Each row is a point. The ring and each string are closed loops that go straight from each point to the next, and from the last back to the first. Before rounding, they use only three directions, however many columns there are. How many times does the string pass through the ring? Passing back the other way cancels.
(in the rows, 128 means zero)

Ring, 8 rows:
[[173 168 127 147]
 [143 195 122 147]
 [108 191 118 134]
 [ 67 162 113 111]
 [ 57 130 108 101]
 [ 77 103 107 103]
 [120 104 114 116]
 [159 131 124 132]]
String, 26 rows:
[[163 107 127 123]
 [157 103 139 106]
 [130 126 134 107]
 [117 131 112 125]
 [112 122  98 135]
 [105  86 100 118]
 [ 98  79 107 105]
 [102 103 130  90]
 [ 94  90 122  91]
 [107 124 133  96]
 [110 131 119 114]
 [105 111 100 125]
 [104  91  88 132]
 [116  78 108 111]
 [128 100 128 103]
 [139 104 132 106]
 [134 132 134 110]
 [125 137 114 129]
 [140 125 103 143]
 [167 116 106 149]
 [178 123 122 140]
 [187 132 147 121]
 [153 141 136 120]
 [132 144 125 122]
 [124 139 105 138]
 [153 119 110 140]]
Times through: 4
String (14 x 4):
[[122 217 126 141]
 [112 193 138 115]
 [106 172 131 113]
 [ 69 191 130 103]
 [ 41 177 106 111]
 [ 50 159  93 122]
 [ 94 149 103 130]
 [103 156 122 116]
 [ 88 176 130 107]
 [ 83 208 127 118]
 [103 205 109 145]
 [114 176  95 155]
 [120 180  96 159]
 [128 208 105 162]]
Times through: 1

Ring:
[[146 122 148 140  96  62 121 110 147]
 [159 143 153 132 125  74 123 119 174]
 [151 157 148 120 158 113 120 123 181]
 [126 160 137 111 171 153 109 123 160]
 [ 87 137 121 111 155 182 100 111 114]
 [ 81 111 118 118 133 173 107  98 100]
 [ 92  88 123 131 104 136 119  88 101]
 [118  94 136 140  85  87 122  95 118]]
String, 24 rows:
[[117 140 135 121 135 129 107 115 134]
 [113 185 136 109 156 143  79 139 129]
 [136 193 142 104 190 154  98 139 174]
 [132 195 142 105 182 148  92 142 164]
 [117 179 137 112 152 136  84 136 133]
 [120 150 136 118 145 134 104 120 140]
 [135 118 137 122 160 143 141  99 177]
 [130 127 133 113 186 173 140 101 184]
 [123 119 133 120 156 152 132 100 159]
 [107 137 130 118 143 149 106 113 128]
 [106 113 126 118 155 169 127  96 142]
 [ 76 113 114 111 156 202 111  96 109]
 [ 53 122 107 110 139 205  86 103  69]
 [ 61 140 114 114 120 172  71 117  61]
 [ 55 114 109 116 121 185  87 101  63]
 [ 76 136 120 118 117 154  81 115  77]
 [ 96 133 127 121 122 140  95 113 104]
 [110 104 128 125 135 147 128  94 136]
 [ 94  90 119 120 147 180 134  83 130]
 [113  96 127 123 150 161 140  87 151]
 [ 96 106 119 113 172 199 133  89 143]
 [ 81 153 118 101 179 209  93 117 117]
 [ 90 177 125 104 161 175  74 134 108]
 [105 164 132 114 143 144  85 129 117]]
Times through: 2
